Each row of a before or after table is a point. One or more steps were done to the points. Then noise was added and the rows were shuffled. The steps act on how far a point lies along the listed directions, d1 being the first. Name the steps. A step turns or swaps two directions, mirrors them in a line or flattens them onto one, adds a multiple of one to another, or multiplies one. Angles are multiples of 10 degrees, from the lower direction toward the higher: turns from -170 to 170, lines from 10 to 170 but not 90. Use the fewest steps. Two steps may share a direction if one is a turn and the other turns, adds or multiplies; they go together, in the order done. Otherwise the lowest direction goes first.

Directions:
(1): [-1.8  3.1 -3.8]
(2): [-4.3  0.9  2.9]
(3): [2.4 4.1 2.3]
Before (8 x 3):
[[ 3.1  4.3 -0.4]
 [ 3.1 -1.9  0.3]
 [-1.4 -2.0  8.1]
 [-1.1 -0.7 -3.3]
 [-0.2 -3.3  1.7]
 [ 0.1 -4.6 -0.2]
 [ 3.0 -4.2 -1.7]
 [-3.4  1.4  3.9]]
After, 8 rows:
[[ 2.8 -2.5  0.1]
 [-1.0 -1.3  8.0]
 [-0.4 -3.2  2.0]
 [-1.5 -0.6 -3.2]
 [ 1.6 -4.7 -1.9]
 [-0.7 -4.5 -0.1]
 [ 3.7  3.6 -0.6]
 [-2.9  2.0  4.0]]
Steps: turn d2 and d3 by 10 degrees

Directions:
(1): [1.3 4.5 3.8 0.9]
(2): [-1.7  3.4 -4.0  2.6]
Before, 12 rows:
[[-2.5 -1.0 -1.6  0.8]
 [ 1.2  3.8  3.1  2.7]
 [ 0.6 -5.2  3.5 -2.9]
 [ 3.2  2.1  7.8 -2.7]
 [ 0.2 -0.5  4.0 -2.1]
 [ 0.6 -2.2  0.3 -0.6]
 [ 1.7  5.0  3.3  1.0]
 [ 1.5  3.7  2.0  1.4]
 [ 0.1  1.5  4.3  0.3]
 [ 1.5 -5.1  4.5 -3.5]
 [-2.0  0.0 -3.5  0.8]
 [ 2.6  2.3  6.7  1.0]]
After (12 x 4):
[[ 2.8  1.7  7.5 -0.2]
 [-2.0  0.1 -4.1  1.3]
 [ 0.7 -4.9  3.0 -3.0]
 [ 0.3 -1.0  4.8 -2.6]
 [ 2.2  3.1  4.6  1.7]
 [ 3.7  1.1  9.7 -4.2]
 [-2.4 -0.4 -2.0  1.0]
 [ 2.0  3.7  4.7  0.2]
 [ 1.8 -4.6  4.3 -3.5]
 [ 0.3 -2.0 -0.1 -0.1]
 [ 0.5  0.9  5.5 -0.2]
 [ 1.6  2.8  2.8  0.9]]
Steps: add -0.3 times d1 to d2

Directions:
(1): [ 0.5  3.5 -4.4  3.8 -2.7 -1.3]
(2): [0.7 3.0 2.1 3.6 5.4 0.6]
(3): [-6.1  2.2  1.5 -0.7 -0.1 -3.2]
(4): [ 2.6  4.0  4.3 -1.4 -3.4  0.3]
(5): [ 1.0 -3.5  3.0  4.1 -1.6 -3.7]
(6): [-3.1 -0.8  1.4  3.0 -2.3  5.4]
Before:
[[  1.2   1.2   1.7  -2.3  -3.4   3.7]
 [ -7.4   0.3  -1.8  -1.9  -0.5   0.3]
 [  2.8   0.4   0.3  -5.4   0.9   1.2]
 [  4.0  -0.4   2.7   2.3   2.3  -3.3]
 [ -0.3   0.3   3.1  -1.9   1.8   0.8]
 [ -5.5  -0.6   3.6   1.6   2.3  -1.6]
 [ -1.0  -2.9  -0.5   5.7  -0.6   0.8]
 [ -1.3   0.3   1.9  -1.6   1.2   2.9]
 [ -2.3  -2.9   0.2   1.5   0.5   5.4]
 [ -0.9   4.6   6.5  -0.3   1.5  -6.3]
 [  0.9  -1.1  -3.0   5.7  -1.3  -3.1]
 [  2.3   0.8   0.3   4.6 -10.1   2.6]
 [  5.7   4.4   0.9  -0.2   3.3  -0.2]
 [ -0.9  -2.0  -0.5  -1.7   1.6   6.6]]
After (14 x 6):
[[-0.6  3.2  2.0 -4.4  2.5 -0.9]
 [-4.2  0.3 -3.0  4.4 -2.1 -2.2]
 [-3.0  1.7  0.2  0.4  1.7 -1.2]
 [-3.6  1.7  0.1 -0.1  0.8  1.3]
 [-5.1 -0.3  1.1 -3.2 -0.2  4.1]
 [-0.5 -5.2  0.5  2.7 -2.6  1.3]
 [ 1.5 -0.4 -0.5 -1.1  7.8 -0.7]
 [ 1.0 -3.2  1.0  1.7  3.5 -4.2]
 [-4.5 -2.2  1.0 -0.2 -2.2  3.9]
 [-0.6  3.2  3.7 -0.1  1.1  3.2]
 [-1.8  3.3 -4.3  0.3 -5.4  1.3]
 [ 5.6 -0.5  6.6  4.6 -1.8  6.2]
 [ 0.4  3.8 -1.8  6.0  3.6 -6.0]
 [ 4.5 -5.2 -0.9  2.1 -2.0 -0.5]]
Steps: turn d1 and d3 by -80 degrees; turn d2 and d4 by -70 degrees

Directions:
(1): [ 0.1 -1.7  2.5  4.4 -0.9  2.3 -1.4 -6.0]
(2): [-5.9  3.8  3.7 -1.1 -0.5 -0.1  2.8 -1.0]
(3): [-1.4 -2.4  3.7  3.9  4.0 -1.1 -0.8  4.3]
Before, 10 rows:
[[ 1.3 -2.9  0.4  2.7  1.5  0.0 -1.9  0.4]
 [ 0.4 -0.7  0.7  1.4  1.2 -0.5 -1.4  0.9]
 [ 1.1 -3.0 -0.5  1.4  2.2 -1.0 -0.3  1.9]
 [-1.4  0.6  2.3 -0.5 -0.6  0.7  1.1 -2.0]
 [ 1.9 -3.4 -0.3  2.4  2.4  1.6 -1.6 -1.6]
 [-1.4 -1.7  2.0  2.4  1.5  1.3 -0.3  0.1]
 [ 3.2 -1.7 -0.2  2.1  1.1  0.2 -1.8 -0.2]
 [ 0.5 -1.1  0.8  1.7 -0.9  2.0 -1.3 -1.3]
 [ 1.9  0.9 -6.4 -6.9  0.2 -2.6 -0.1  5.8]
 [ 1.7 -3.4 -0.3  2.9  0.8  0.4 -2.9 -1.3]]
After (10 x 8):
[[  2.6  -3.3  -0.5   3.1  -0.1   1.0  -2.7  -2.8]
 [  0.2  -3.3   1.8   4.3   1.0   2.5  -1.5  -2.2]
 [ -1.6  -0.7   3.7   1.9   0.1   1.2   0.4  -2.9]
 [  0.1   5.7 -10.5 -16.0   1.1  -6.7   3.4  15.6]
 [  3.8  -1.5  -0.7   2.1  -0.5   1.2  -2.0  -3.6]
 [  0.7  -1.9   1.9   3.8  -1.8   3.5  -1.9  -4.9]
 [  2.6  -3.7  -0.2   3.7   0.5   3.2  -2.2  -6.7]
 [  2.5  -3.7  -0.2   4.2  -1.2   2.3  -3.6  -6.5]
 [  2.4  -2.7  -2.4  -0.1   1.1  -0.8  -0.4   1.3]
 [  1.4  -1.2  -0.2   1.3   0.6  -0.2  -1.7  -0.1]]
Steps: multiply d1 by 2.5; turn d2 and d3 by 40 degrees

Directions:
(1): [-0.1  2.6  5.4  1.9 -2.5 -2.7  2.1 -1.9 -4.7]
(2): [ 6.0 -4.5  0.2  0.3 -1.9  0.8 -3.6 -1.7 -2.7]
(3): [-3.8 -6.1 -1.8  2.2 -2.0 -4.0  1.7  0.1 -0.3]
Before:
[[ 0.8 -3.6 -0.5  0.8 -1.7 -0.8 -0.1 -0.2  1.4]
 [ 1.0 -1.4  1.4  0.6 -2.3 -1.4  0.4 -0.7 -2.2]
 [-4.2  2.1  3.5  1.5 -1.0 -2.8  4.3  0.6 -1.6]
 [-2.1  3.7 -1.7 -1.7  3.8  3.8 -1.1  2.1  2.6]
 [ 4.2 -2.6 -3.8 -3.4  0.5  3.1 -3.6 -0.9 -0.2]
 [ 5.2  0.5 -1.2 -1.4  1.2  4.7 -3.4  1.4  1.3]
 [ 4.4  1.0  0.0 -1.7  1.5  2.9 -3.9 -0.1  2.0]
 [-0.2  0.9 -2.1 -0.8 -0.3  0.1 -0.3  0.3  1.5]
 [-2.0 -0.2  0.4 -0.7  1.4 -0.2 -1.3  0.8  0.5]
 [ 5.9 -0.3  0.2 -0.6  2.1  4.3 -2.7  0.3 -1.0]
 [-2.9 -3.7 -4.3 -0.1  1.2  0.7 -0.9  1.8  0.9]]
After, 11 rows:
[[ -2.1   1.8  -5.7  -3.1   5.7   5.8  -2.6   3.5   6.1]
 [  0.4   0.1  -3.8  -1.6   0.6   1.2  -1.2   0.8   2.9]
 [  1.9  -5.1  -8.0  -2.6   3.3   5.3  -5.2   2.5   3.9]
 [ -5.3  -3.2  -4.0   0.9   2.9  -0.3   2.8   3.0   3.4]
 [ -5.0  -3.1  -7.1  -0.8   3.0   1.6   0.7   4.6   7.0]
 [  3.6   5.9  10.2   1.7  -3.3  -1.4   1.8  -2.6  -7.9]
 [  0.2  -0.3   3.9   1.7  -3.5  -3.1   1.9  -1.5  -4.3]
 [ -0.3  -0.3  -0.2  -1.4   1.8   1.0  -2.6   0.7   0.8]
 [ -4.7  -1.9  -4.7  -1.0   2.8  -0.2   0.0   2.6   6.7]
 [ -4.2  -6.3 -10.2  -3.4   2.7   1.2  -0.8   2.4   5.9]
 [  1.6  -4.0  -1.3   0.3  -1.2   0.0  -1.0   0.0   2.0]]
Steps: multiply d1 by 2.5; swap d2 and d3

Directions:
(1): [ 0.4  4.1  6.5 -0.4 -4.6 -0.8 -1.4 -1.1  1.3  3.8  1.1]
(2): [-6.3 -4.5 -0.7 -2.4 -1.9 -4.6 -1.5 -0.3  1.6  1.3  2.1]
(3): [ 5.2 -1.8 -1.8  2.6 -4.0 -3.5 -3.9 -2.0  0.5 -3.3  1.7]
Before, 14 rows:
[[  1.9   2.1  -1.3   0.8   3.0   3.2   2.3  -1.4  -2.3  -4.0  -1.5]
 [ -0.6   0.1  -0.7   0.7   2.3   2.2   0.7   1.0  -1.2  -0.4  -1.0]
 [  1.0  -0.3   4.7  -0.1 -10.5  -4.1  -3.8  -4.1   4.1   2.9   3.2]
 [  0.2  -0.3  -1.4   0.8  -2.4  -0.9  -1.7  -1.1   1.0  -2.1   0.9]
 [ -1.1  -1.5   2.0  -1.9   2.3   2.4   1.6   0.6   0.7   1.4  -2.0]
 [ -0.8   2.6  -0.3  -1.7   4.3   4.1   4.5   1.9  -0.2   0.5  -2.0]
 [  0.2   3.1  -0.3  -0.3   5.3   5.5   2.9   2.5  -1.4  -0.2  -2.4]
 [  5.1   0.8   4.9   1.4 -10.3  -4.7  -5.5  -3.9   1.0   0.9   1.0]
 [  1.4   1.0   4.6   1.4 -13.4  -4.9  -7.6  -4.0   1.1   4.5   5.6]
 [ -2.2  -1.5   3.0  -1.1  -1.8  -3.4  -2.4  -1.3   0.1   0.2   1.3]
 [ -3.1  -3.5  -3.2  -1.8   5.5   3.6   2.9   1.3  -1.7  -3.7  -3.4]
 [  5.4   0.8   3.2   2.7  -7.1  -2.5  -0.7  -1.4   2.0   0.6   1.7]
 [ -0.9   1.4   0.9  -1.8   1.1   3.5   1.9  -0.1   0.9   3.4  -0.9]
 [  0.4   2.6   0.0  -1.9   1.8   0.9   1.4   0.4   0.0   0.0  -0.1]]
After, 14 rows:
[[ -1.3  -0.4  -2.0  -2.3   1.6  -1.2   0.3   0.2   0.2  -0.9   0.6]
 [  5.1   1.0   4.4   1.6 -10.3  -2.8  -3.9  -4.3   3.4   1.7   2.7]
 [ -2.1  -1.0  -1.2   0.2   2.1   1.2   0.4   1.0  -0.9   0.0  -0.6]
 [  1.6   1.8   7.7  -0.5 -10.2  -4.1  -4.3  -3.4   1.3   3.9   0.8]
 [  3.6   0.8   2.4   1.0  -1.4  -1.2  -2.6  -1.8  -1.0  -1.8   0.4]
 [ -5.7   0.1  -0.1  -2.7   2.8   1.3   3.1  -0.5  -1.1  -0.6  -0.4]
 [ -3.1  -3.6  -5.1  -1.9   3.4  -0.4   2.3   1.3   0.4  -1.9  -0.3]
 [ -0.8  -1.8  -2.5  -1.2   5.6   5.1   3.5   1.4  -2.2  -3.7  -4.0]
 [  0.0   3.0   1.7   0.4  -1.9   1.6  -0.5  -0.7   0.7   0.0  -0.1]
 [ -5.2  -3.7  -4.1  -1.9   4.2   0.4   1.1   2.3  -0.3  -0.8  -0.3]
 [  0.5  -4.4  -1.6  -0.7   1.6   0.4  -0.1   0.0   0.7  -1.5  -1.5]
 [ -0.6  -4.0  -4.0  -0.9   0.3  -0.4  -0.4  -0.9   1.1   0.0   0.6]
 [ -0.1   0.5   5.4   0.0  -6.9  -3.2   0.1  -0.9   3.0   3.8   2.3]
 [  4.6   2.9   5.1   2.6 -13.2  -3.4  -7.3  -4.2   0.6   3.8   4.7]]
Steps: turn d1 and d3 by -70 degrees; turn d2 and d3 by 140 degrees
